Each point is reached from the start by the listed moves, each made once or not at all, plus a little noise. Say if it took an odd or an even number of moves. Then give how often each move was made.
In the rows, 128 means zero.

Moves:
(1): [185 125 124]
(2): [132 190 128]
(3): [136 128 216]
Start: [134 111 119]
Points:
[137 180 208] -> even (0, 1, 1)
[133 170 120] -> odd (0, 1, 0)
[197 109 120] -> odd (1, 0, 0)
[138 114 206] -> odd (0, 0, 1)

Moves:
(1): [203 110 125 128 126 137 129 133]
(2): [143 214 130 126 115 130 125 129]
(3): [124 125 199 144 125 128 134 141]
(4): [136 128 112 210 135 125 120 123]
(5): [131 134 135 126 206 122 131 120]
(6): [115 132 124 135 130 213 119 120]
(7): [130 132 126 126 128 134 190 119]
(8): [125 128 118 133 132 133 137 192]
Start: [136 115 166 151 146  89 152 106]
Points:
[136 123 144 236 151 178 192  81] -> odd (0, 0, 0, 1, 0, 1, 1, 0)
[237 192 149 230 217 100 216 155] -> even (1, 1, 0, 1, 1, 0, 1, 1)
[134 202 156 166 139 180 152 165] -> odd (0, 1, 0, 0, 0, 1, 0, 1)
[154 213 154 236 223 165 135  90] -> even (0, 1, 0, 1, 1, 1, 0, 0)

Moves:
(1): [170 130 128 131 133 130 130 128 127 127 127 128 128 122]
(2): [126 172 128 138 129 130 131 125 128 128 134 134 135 125]
(3): [127 127 185 133 133 127 130 124 126 135 131 128 124 120]
(4): [124 119 127 168 127 131 123 129 125 128 127 125 129 128]
(5): [124 127 117 130 195 128 111 129 140 130 130 137 124 118]
(6): [119 127 129 122 129 197 122 124 132 126 124 125 130 130]
(7): [116 125 126 134 145 131 192 129 131 123 128 118 120 131]
(8): [129 127 131 125 129 134 131 200 128 119 121 124 126 128]
(9): [131 127 129 131 118 129 129 128 179 128 127 124 127 123]
(10): [134 133 122 126 126 133 129 137 130 186 125 130 130 126]
(11): [131 123 122 127 125 128 128 129 131 128 165 131 130 125]
Start: [116 129 114 122 156 132 136 139 124 131 116 119 101 137]
Points:
[156 127 171 165 159 214 132 212 174 182 102 106 101 118] -> odd (1, 0, 1, 1, 0, 1, 0, 1, 1, 1, 0)
[118 133  98 127 212 137 122 148 189 190 112 124 102 119] -> odd (0, 0, 0, 0, 1, 0, 0, 0, 1, 1, 0)
[102 115 170 170 181 141 203 205 123 123 109 102  89 132] -> even (0, 0, 1, 1, 0, 0, 1, 1, 0, 0, 0)
[137 127 104 125 249 212 183 209 140 117 107 114  89 122] -> odd (1, 0, 0, 0, 1, 1, 1, 1, 0, 0, 0)

Moves:
(1): [184 121 106 134 140 112 141 122 133 132 111 120 120 135 122]
(2): [145 200 133 139 120 142 133 119 119 121 133 128 113  98 115]
(3): [143 136 184 130 152 103 148 144 130 131 129 103 136 125 140]
(4): [123 116 119 187 142 121 123 123 124 125 130 139 113 119 132]
(5): [116 125 107 112 180 135 128 120 127 115 124 127 111 124 145]
(6): [136 126 147 129 128 172 116 120 129 133 128 132 123 130 120]
(7): [103 132 124 126 124 137 180 139 154 142 140 145 124 113 136]
(8): [139 132 117 144 132 135 125 180 126 117 133 110 120 135 128]
(9): [123 136 126 129 129 126 106 127 181 123 127 115 119 126 126]
(10): [117 148 109 139 135 127 123 124 128 189 125 114 121 122 116]
(11): [138 123 126 130 139 125 131 125 136 138 180 139 127 125 112]
(12): [136 132 130 121 136 127 123 133 122 130 114 180 129 130 106]
(13): [131 147 119 150 140 125 137 128 124 124 120 127 183 134 124]
(14): [128 146 133 130 120 131 124 123 127 127 126 124 119 167 126]
Start: [128 120 117 115 134  88 118  97 154 134 134 100  87 146 119]
Points:
[112 154  84 130 146 105 157 160 173 202 132 136  66 134  90] -> even (0, 0, 0, 0, 0, 0, 1, 1, 0, 1, 0, 1, 0, 0)
[158 209  60 121 201 103 181  85 170 195 110 147  36  95  88] -> even (1, 1, 0, 0, 1, 0, 1, 0, 0, 1, 0, 1, 0, 0)
[198 240 101 205 247  58 148  81 136 176  93 107  79 150  92] -> odd (1, 1, 1, 1, 1, 0, 0, 0, 0, 1, 0, 1, 1, 1)
[144 242 116 156 128 155  76 123 196 175 136  56  32 156  81] -> even (0, 1, 0, 0, 0, 1, 0, 1, 1, 1, 0, 0, 0, 1)
[129 249 128 220 228 137 175 137 162 178 143  68  68 131 121] -> even (0, 1, 1, 1, 1, 1, 1, 1, 0, 1, 0, 0, 1, 1)

Moves:
(1): [155 132 129 129 132 113 118 131 136 127 125 123 132 115 129 125 141 116
 122 141 132 135 122 137 122 122]
(2): [122 162 130 142 127 140 136 131 121 128 118 131 134 141 130 132 123 123
 119 130 129 137 118 126 117 125]
(3): [136 109 163 121 137 140 132 120 132 128 126 139 127 138 141 111 137 131
 127 129 131 128 136 126 108 128]
(4): [132 121 129 155 125 125 115 129 130 127 119 137 129 128 126 132 129 125
 125 118 127 125 129 141 119 132]
(5): [123 135 126 137 153 121 123 138 135 135 128 134 127 131 146 120 122 131
 122 132 127 120 124 123 137 122]
(6): [159 115 115 138 135 171 120 127 135 133 142 132 120 113 137 129 124 112
 145 131 121 131 132 138 139 140]
(7): [124 124 129 135 132 122 159 127 134 136 120 108 126 118 124 122 129 139
 125 126 130 129 127 130 137 134]
(8): [128 134 144 124 124 130 129 176 139 136 124 119 140 110 125 143 128 137
 133 130 131 105 129 120 128 112]
(9): [113 134 130 123 131 126 123 117 162 141 125 124 134 137 116 136 129 130
 140 131 116 127 122 128 121 123]
(10): [118 124 129 128 120 124 124 129 128 157 128 125 118 137 126 132 132 119
 118 140 121 136 129 130 131 130]
(11): [129 128 131 131 117 122 135 138 128 120 161 127 133 128 130 128 131 127
 128 130 116 123 136 135 120 133]
(12): [125 131 121 139 122 123 146 134 130 125 125 159 119 127 119 127 127 129
 131 127 129 140 129 130 132 137]
(13): [134 118 118 114 140 128 134 134 122 128 117 130 162 129 121 115 122 137
 128 124 120 132 119 116 126 138]
(14): [132 123 114 116 141 132 144 129 135 125 118 129 131 162 125 136 139 131
 129 130 120 108 130 138 131 117]
(15): [132 116 121 126 119 124 131 129 149 128 121 122 136 127 144 131 121 126
 117 129 135 123 133 118 130 126]
(16): [136 120 131 119 139 132 142 122 137 138 131 134 145 101 124 164 123 121
 117 114 121 130 133 132 128 103]
(17): [114 126 115 133 124 139 114 138 117 112 134 127 134 114 128 118 164 117
 123 119 125 134 123 115 125 124]
(18): [148 126 122 139 130 136 120 115 134 132 135 128 137 127 124 139 135 161
 116 144 139 127 151 112 119 123]
(19): [135 138 129 123 111 108 141 128 126 147 137 120 138 135 161 142 134 143
 152 114 141 127 121 134 129 123]
(20): [130 121 130 140 123 117 131 122 121 114 118 124 137 122 126 138 138 116
 142 151 121 125 140 120 145 124]
(21): [116 116 134 130 140 130 128 122 134 137 146 133 139 132 103 126 131 112
 120 131 160 131 124 125 138 137]
(22): [124 117 130 126 136 121 130 137 137 118 130 114 127 138 130 132 123 130
 134 123 128 156 127 128 129 120]
(23): [136 140 122 126 133 128 121 129 128 127 127 129 141 116 122 120 131 114
 127 110 137 144 167 135 129 129]
(24): [107 132 134 117 133 125 126 121 129 127 114 130 140 128 130 127 129 143
 124 145 138 132 125 157 133 125]
Start: [151 135 112 120 134 133 114 162 151 122 134 156 137 101 128 131 103 122
 145 105 142 117 127 153 129 134]
Points:
[182 111 105 153 175 132 139 181 182  91 143 198 220 129 133 112 171 115
 106 151 161 120 148 111 120 128] -> odd (1, 1, 1, 0, 1, 0, 0, 0, 0, 0, 1, 1, 1, 1, 1, 0, 1, 1, 0, 1, 1, 0, 0, 0)
[188 155 149 171 154 147  88 220 179 157 153 172 200  49 143 157 165 106
  85 100 145 127 188 145  75  82] -> even (1, 1, 1, 1, 1, 0, 0, 1, 0, 1, 1, 0, 0, 0, 0, 1, 1, 1, 0, 0, 0, 0, 1, 0)
[192 139  88 172 152 166 110 204 211 154 121 155 249  53 170 206 134 142
 156 105 131 100 131 112 127  89] -> odd (0, 1, 0, 1, 1, 1, 0, 1, 1, 0, 0, 0, 1, 0, 1, 1, 1, 1, 1, 1, 0, 0, 0, 0)
[175  94 141 135 186 184 112 196 231 190 122 176 156 107 143 185 111 105
 150 105 109  73 144 178 114  87] -> odd (0, 0, 1, 1, 1, 1, 0, 1, 1, 1, 0, 0, 0, 1, 0, 1, 0, 0, 0, 0, 0, 0, 0, 0)
[173 168  98 125 116  97 140 143 209 129 123 134 207 142 167 183 145 158
 149 174 149 103 143 179 116  94] -> even (1, 1, 0, 0, 0, 0, 0, 0, 1, 0, 1, 0, 0, 1, 1, 0, 0, 1, 1, 1, 0, 0, 0, 1)
[131 134 125 110 156  73 121 169 235 150 176 130 191 120 166 150 115 124
 153 132 183 141 107 188 135 114] -> odd (1, 0, 0, 0, 1, 0, 0, 0, 1, 0, 1, 0, 0, 0, 1, 0, 0, 0, 1, 0, 1, 1, 0, 1)
[184  73 133 163 149 125 112 161 163 131 167 206 216  59  89 149 176 104
 109 137 150 151 161 135 107 126] -> even (1, 0, 1, 1, 0, 0, 0, 0, 0, 1, 1, 1, 1, 0, 0, 1, 1, 1, 0, 1, 1, 0, 0, 0)
[148  85 150 162 151 102 139 208 248 179 169 129 225  65 149 188 167 125
 133  93 175 134 201 127 125  78] -> odd (0, 0, 1, 1, 1, 0, 1, 1, 1, 1, 1, 0, 0, 0, 1, 1, 1, 1, 1, 1, 1, 1, 1, 0)

Moves:
(1): [163 128 129 134 119 128 137 132 128 128 133 133 121 125 132 140 131 134
 142 115 122 110 119 137 131 117 125]
(2): [127 194 110 156 126 143 117 128 124 121 127 131 151 160 142 136 134 126
 133 138 117 111 122 123 133 138 120]
(3): [114 131 183 116 115 132 126 115 125 122 123 134 152 130 130 124 129 135
 116 130 121 116 121 133 116 124 129]
(4): [125 118 140 175 131 120 141 127 127 109 130 127 136 110 114 112 124 118
 121 133 140 118 126 129 128 124 120]
(5): [137 130 134 137 183 117 127 143 140 146 118 136 130 121 111 117 108 155
 116 127 119 126 116 127 117 127 126]
(6): [125 124 121 142 113 194 135 141 136 138 119 136 129 113 134 133 125 125
 134 134 130 132 115 130 142 131 126]
(7): [113 118 132 117 123 132 175 132 113 142 136 133 122 135 123 120 120 131
 122 136 123 112 145 131 136 128  95]
(8): [118 126 140 132 103 107 137 204 123 104 107 134 149 123 128 138 124 132
 100 124 117 128 138 141 128 132 136]
(9): [133 134 125 131 103 110 134 129 192 128 133 114 111 116 118 111 141 124
 128 151 125 131 120 142 115 163 127]
(10): [118 130 125 146 111 118 117 130 124 173 128 130 130 116 129 127 133 124
 135 118 138 120 129 135 120 129 136]
(11): [129 122 125 124 145 128 118 142 116 135 197 132 133 135 137 128 133 132
 105 122 148 136 133 141 128 136 136]
(12): [118 126 116 125 133 127 141 122 132 125 135 180 137 113 129 140 120 120
 111 133 135 130 105 123 127 125 131]
(13): [133 120 112 125 127 126 129 117 147 129 123 132 168 128 143 121 116 130
 130 112 129 124 131 132 141 131 127]
(14): [129 113 139 125 133 137 122 124 143 136 133 148 141 188 117 126 132 123
 135 115 116 132 132 122 125 127 130]
(15): [121 124 134 140 135 126 134 136 127 122 122 137 112 139 167 120 128 136
 126 128 137 127 119 141 133 121 122]
(16): [121 120 127 132 129 129 127 109 133 136 130 126 135 129 130 168 135 130
 125 135 125 137 136 141 120 131 117]
(17): [126 126 124 129 147 123 141 146 133 122 129 133 142 121 129 121 174 131
 132 122 130 130 132 117 124 135 113]
(18): [123 123 125 141 108 123 134 126 126 124 135 127 128 132 122 129 126 172
 146 136 141 139 117 128 139 134 125]
(19): [122 137 139 121 144 133 149 139 127 129 148 133 137 124 129 136 110 123
 181 131 123 120 129 128 121 130 132]
(20): [145 119 127 127 129 128 121 126 120 131 130 122 137 125 138 120 132 113
 125 167 126 128 116 125 114 132 129]
(21): [122 127 127 111 133 130 136 130 130 132 113 111 129 134 117 134 121 119
 132 128 166 115 113 120 128 131 128]
(22): [140 142 161 122 131 130 156 119 113 153 123 116 126 130 141 120 125 115
 141 115 139 196 121 145 134 132 120]
(23): [156 144 137 136 131 130 122 132 150 123 118 158 124 123 123 137 121 135
 118 156 153 123 188 114 134 142 124]
(24): [125 132 115 122 134 123 112 118 116 122 120 133 133 125 107 114 137 118
 134 133 141 125 128 193 138 112 131]
Start: [107 126 111 125 121 127  98 132 123 111 115 140 126  93 121 118 121  98
 155 121 134 132 124  80 110 142 158]
Points:
[172 209 119 155 159  92 125 230 173 117 124 215 150  96 143 105 113  98
 103 197 215 152  98 188 107 184 149] -> odd (1, 1, 0, 0, 1, 0, 0, 1, 1, 0, 1, 1, 0, 0, 1, 0, 0, 0, 0, 1, 1, 1, 1, 1)
[118 125 162 211 124 144 243 246 138 162  86 249 190  41 138 121  35 146
 187 124 226 129 113 126 154 162 109] -> odd (1, 0, 0, 1, 1, 1, 1, 1, 0, 1, 0, 1, 1, 0, 1, 0, 0, 1, 1, 0, 1, 1, 1, 0)
[ 96 115 184 167 125 166 139 143 204 193 114 218 150 111 104 105 109 144
 203 223 156 109 139 177  91 180 117] -> even (0, 0, 1, 0, 1, 1, 1, 0, 1, 1, 0, 0, 0, 1, 1, 1, 0, 1, 1, 1, 0, 0, 1, 1)
[148 131 153 132 192 112 138 159 126 210  99 194 163 126  86  69 152  86
 161 158 169 171 178 138  94 154 106] -> odd (0, 0, 0, 0, 1, 0, 1, 0, 0, 1, 0, 0, 0, 1, 0, 0, 1, 0, 0, 1, 0, 1, 1, 1)
[142  99 152 188 153 187 159 175 101 118 189 180 163 127 150  82 160 105
 239 140 193 192  71 184 130 131 127] -> even (1, 0, 0, 1, 0, 1, 0, 0, 0, 0, 1, 0, 0, 1, 1, 0, 1, 1, 1, 1, 0, 1, 0, 1)
[ 55  98 161 181 138 164 186 236 127 158 166 217 201 111 158 154 147  63
 167  94 218 192  84 131 109 167 142] -> odd (0, 0, 0, 1, 0, 1, 0, 1, 0, 1, 1, 1, 0, 1, 1, 1, 1, 0, 1, 0, 1, 1, 0, 0)
[143 139 178 201 130  59 145 234 196 149  61 145 127  51 127  73  95  89
 121 185 217 165 128 115  82 195 145] -> even (0, 0, 0, 1, 1, 0, 0, 1, 1, 1, 0, 0, 0, 0, 1, 0, 0, 0, 0, 1, 1, 1, 1, 0)
[138 124 192 160 137 193 137 116 121 181 180 236 203  97 110 153 112  38
 188 169 238 153 118 176  95 146 151] -> odd (1, 0, 1, 1, 0, 1, 0, 0, 0, 1, 1, 1, 0, 1, 0, 1, 0, 0, 1, 1, 1, 1, 1, 1)
[107  90 170 177 134 119 109 131 101 133 207 240 187 112 148  98 124  63
 177 134 174  89  71 177  84 111 177] -> odd (1, 0, 1, 1, 0, 0, 0, 0, 0, 1, 1, 1, 0, 1, 1, 0, 0, 0, 1, 1, 0, 0, 0, 1)
[ 88 103 170 141 157 173 211 212 150 159  94 194 196 138 166 134  65 111
 184  94 112 186 127 140 129 152 110] -> even (0, 0, 0, 0, 1, 1, 1, 1, 0, 0, 0, 0, 1, 1, 1, 1, 0, 0, 1, 0, 0, 1, 0, 0)

Moves:
(1): [161 118 145 134 107 123 147 132 115 130 112 137 127 137 133 122 137 109
 122 124 134 127 147 114 128 131 134]
(2): [135 158 126 122 123 149 119 113 139 137 136 120 131 126 129 134 122 128
 141 120 141 134 127 138 130 150 126]
(3): [127 123 148 129 133 131 119 126 132 127 128 127 115 144 120 125 128 130
 137 131 127 128 114 136 135 139 118]
(4): [128 134 126 161 134 142 133 129 129 120 131 134 115 133 145 138 132 137
 135 123 136 129 139 139 126 126 142]
(5): [145 136 116 137 158 123 137 138 130 139 131 117 127 149 130 133 132 138
 116 131 113 137 137 126 119 115 124]
(6): [137 118 120 142 130 178 133 120 122 119 152 139 133 138 119 121 126 131
 133 145 127 148 121 131 134 134 130]
(7): [115 135 132 131 135 129 154 127 131 112 125 122 125 141 128 136 140 132
 125 115 124 125 126 116 123 118 136]
(8): [137 132 141 126 131 135 133 157 135 120 127 124 126 120 128 141 138 117
 129 132 135 120 117 126 141 120 123]
(9): [132 122 123 139 132 114 122 116 152 119 119 135 140 116 129 131 133 132
 142 142 145 145 116 115 131 145 130]
(10): [132 124 128 144 131 132 152 120 130 147 136 123  99 113 133 114 115 134
 139 133 133 131 124 134 126 141 132]
(11): [144 134 126 125 123 125 124 127 140 122 164 127 119 128 127 144 131 144
 133 136 131 117 136 129 139 134 110]
(12): [131 129 117 118 112 128 148 134 132 130 110 157 156 123 122 126 129 137
 131 113 125 154 120 146 131 139 120]
(13): [127 130 120 141 123 113 130 130 123 142 137 123 140 122 130 132 135 119
 122 130 132 125 125 126 134 128 115]
(14): [129 121 106 122 105 151 126 144 144 123 108 131 113 167 109 123 116 125
 130 124 126 136 127 137 138 118 138]
(15): [121 119 131 119 132 138 130 120 132 145 132 139 129 139 149 135 123 129
 137 141 124 129 117 125 127 114 130]
(16): [126 129 122 139 128 139 123 127 132 126 129 129 130 128 112 148 128 134
 129 139 123 120 140 129 117 136 126]
(17): [127 133 130 122 122 131 120 126 117 144 132 130 120 134 127 121 148 135
 136 134 134 120 129 121 133 129 130]
(18): [134 121 133 135 129 140 132 121 150 141 127 124 151 135 123 114 132 143
 113 130 132 127 137 134 125 134 133]
(19): [133 123 122 131 123 121 143 141 121 128 135 104 141 141 128 148 133 133
 146 125 137 143 136 131 131 124 113]
(20): [124 150 145 124 118 135 131 126 133 123 116 131 102 138 128 108 131 121
 100 165 124 131 159 133 143 119 113]
(21): [128 133 132 124 132 119 135 125 119 130 135 130 130 127 122 129 127 131
 129 126 152 126 125 128 124 121 120]
(22): [140 121 144 131 117 124 134 123 125 140 130 126 108 128 133 135 130 148
 118 121 134 154 120 120 134 126 128]
(23): [122 112 127 129 132 141 137 126 138 147 126 141 130 137 134 130 135 119
 128 117 139 139 146 124 124 126 111]
(24): [127 129 117 130 120 127 123 126 142 108 131 116 125 122 123 137 143 115
 119 137 128 121 129 160 109 125 120]
Start: [103 113 115 127 128 144 129 118 144 121 117 142 122 121 132 102 110 145
 140 128 122 124 117 125 108 123 130]
Points:
[144  72 138 149  88 169 208 141 173 193 115 150 145 151 147 112 170 132
 161 141 166 150 121 163 115 137  74] -> even (1, 0, 1, 0, 0, 0, 0, 1, 0, 1, 0, 1, 1, 0, 1, 0, 1, 1, 1, 0, 0, 0, 1, 1)
[111 146 123 193 129 249 146  55 226 134 190 164 110 183 129 136 175 178
 150 213 194 140 154 159 116 152  73] -> even (0, 1, 1, 1, 0, 1, 1, 0, 1, 0, 1, 0, 1, 0, 1, 1, 1, 1, 0, 1, 1, 0, 1, 1)
[171 145 129 188  83 238 194 102 160 120 158 164  83 162 120 120 114 174
 179 175 151 177 173 176 140 186  85] -> odd (1, 1, 1, 1, 0, 1, 0, 0, 0, 1, 1, 1, 0, 0, 0, 1, 0, 0, 1, 1, 0, 0, 0, 0)
[174 121  98 165  52 198 230 131 170 129 123 139 117 155 105 133 161 153
 180 131 209 212  85 147 135 151 106] -> odd (1, 1, 0, 0, 0, 1, 1, 1, 1, 1, 0, 1, 1, 1, 0, 0, 1, 0, 1, 0, 1, 1, 0, 1)

Moves:
(1): [117 117 116 134 125 137 120 123 124 135 138 117 136 138 107 137 141 124
 124 128 125 142 123 136 135 118 115]
(2): [139 143 141 113 128 118 138 145 130 125 120 142 115 116 130 123 105 120
 120 123 125 163 130 141 128 132 122]
(3): [137 106 127 134 119 136 149 139 125 146 109 130 125 138 157 144 130 132
 136 159 116 137 127 113 135 152 144]
(4): [120 125 115 131 124 123 128 122 112 132 124 132 131 125 129 127 132 134
 121 118 135 105 124 135 130 124 150]
(5): [152 105  85 121 128 137 156 125 117 143 117 123 156 130 115 124 138 114
 104 141 156 112 157 119 118 106 122]
(6): [120 140 126 142 119 140 142 126 125 127 148 108 110 112 139 132 151 121
 138 116 115 126 132 125 116 107 131]
(7): [155 133 141 128 125 126 125 114 124 124 135 126 110 122 138 128 121 130
 113 132 123 138 117 128 133 138 133]
(8): [128 112 127 133 105 129 136 123 145 131 155 112 109 113 123 125 138 132
 123 128 129  88 142 124 122 138 100]
(9): [132 117 136 144 123 133 133 128 118 128 118 127 125 122 132 126 122 125
 128 123 135 135 134 131 133 123 134]
(10): [129 125 123 135 133 124 120 128 113 116 135 132 108 135 140 149 127 107
 176 128 119 127 141 112 100 143  83]
(11): [130 139 123 115 123 133 119 136 119 125 125 110 125 121 136 137 138 117
 121 112 132 121 122 124 127 148 114]
(12): [131 124 128 119 120 121 130 110 138 122 127 132 110 120 120 123 139 128
 122 134 125 125 134 127 116 126 126]
(13): [116 127 129 126 126 143 131 137 128 129 125 114 118 124 126 122 136 144
 116 127 123 118 120 136 131 134 127]
(14): [124 148 122 131 125 130 119 143 113 133 139 116 129 119 120 117 133 124
 125 121 133 125 122 124 135 132 135]
(15): [128 124 120 136 139 131 129 123 139 124 117 129 124 131 142 133 109 132
 128 133 123 145 124 121 124 139 118]
(16): [109 133 134 129 122 125 125 129 119 131 131 131 131 134 122 130 139 123
 124 140 124 134 109 127 134 106 118]
(17): [110 117 126 127 132 143 143 124  96 145 126 133 142 125 105 140 136 101
 126 130 137 122 134 135 149 118 139]
(18): [132 134 135 128 124 136 125 121 122 129 133 128 112 109 129 124 124 131
 146 119 116 132 134 117 120 134 106]
(19): [133 125 134 138 143 142 128 135 132 123 118 165 155 144 129 144 136 121
 128 123 130 142 123 117 136 131 143]
(20): [116 128 115 122 131 133 115 148 117 114 129 106 141  99 140 126 144 130
  98 129 126 141 128 128 151 124 125]
(21): [141 128 122 124 140 121 133 130 131 119 125 117 124 130 143 122 115 124
 144 122 122 132 105 128 152 138 128]
(22): [135 121 122 114 123 135 144 122 129 114 137 120 129 125 134 115 123 137
 116 122 139 141 134 123 126 136 117]
(23): [116 118 139 114 122 129 117 123 128 132 141 127 110 132 123 110 135 135
 126 123 128 110 135 118 121 117 121]
(24): [131 136 132 125 136 128 115 119 131 134 131 132 116 128 126 129 125 138
 143 135 138 138 114 133 126 134 122]
Start: [105 125 133 134 112 120 118 126  94 132 117 105 131 104 137 134 113 125
 139 130 118 118 132 126 120 118 157]
Points:
[ 61  73 106 151  73 188 125 133   7 153 158  13  43  35 174 163 185 101
 186 106  95  74 127 103 148 150  76] -> odd (1, 0, 1, 1, 0, 1, 0, 1, 1, 1, 1, 0, 1, 0, 0, 0, 1, 1, 0, 1, 1, 0, 1, 1)
[126  55 134 138  87 161 141  81  53 136 123 121  59  92 182 172 131 101
 155 137 138 101 145  78 107 192 110] -> even (0, 0, 1, 1, 0, 0, 1, 1, 1, 1, 1, 1, 0, 0, 1, 0, 1, 0, 1, 0, 0, 1, 1, 1)
[127 102 156 123 106 156 144  98  43 139 121 158  84 101 138 184 123  82
 177 165 101 226 115 100 123 148  88] -> even (1, 1, 1, 0, 0, 0, 1, 0, 0, 1, 0, 1, 0, 0, 0, 1, 1, 1, 1, 0, 0, 1, 0, 1)
[ 86 100 102 155  95 169 114 120  19 140 156  94 126  90 112 171 155  78
 164  88 165  97 139 115 132 154 100] -> odd (1, 0, 0, 1, 0, 0, 0, 1, 1, 1, 1, 0, 0, 1, 0, 0, 1, 0, 1, 0, 0, 1, 0, 1)
[170  59 110 123  95 162 161  93  94 105 140  97  52  76 150 120 102 111
 134 115 117 149 165  86  96 150  33] -> odd (1, 1, 0, 0, 1, 0, 1, 1, 1, 1, 0, 1, 1, 0, 1, 0, 0, 1, 1, 0, 1, 1, 1, 0)
[106 127 129 128 100 144 142 133  54 159 106 125  88  64 156 159 120  90
 156 134 113 137  85 102 164 176 131] -> even (0, 1, 1, 1, 0, 0, 0, 1, 0, 0, 1, 1, 0, 1, 1, 1, 1, 1, 1, 0, 1, 0, 0, 1)
[ 93  82 123 128  76 142  81 111  58 132 151  93  73  88 165 180 194 112
 131 155 107 105 106  85 122 150  87] -> odd (1, 0, 1, 1, 0, 0, 1, 1, 0, 1, 1, 1, 0, 0, 0, 1, 0, 0, 1, 1, 0, 0, 1, 1)
[129  53  98 139  69 150 199 134  66 134  98 130 106  94 158 152 141 107
 118 159 140 110 171  98  95 132 107] -> even (0, 1, 1, 1, 1, 0, 0, 1, 1, 1, 0, 1, 1, 0, 0, 1, 0, 0, 1, 0, 0, 1, 0, 0)
[ 84 100 126 138  84 150 112 105  86  95 149  63  46  34 164 128 130 144
 150 140 107 136 138  98  95 145  24] -> odd (0, 0, 0, 0, 0, 0, 0, 1, 1, 1, 0, 1, 1, 0, 1, 1, 0, 1, 0, 1, 0, 1, 0, 1)
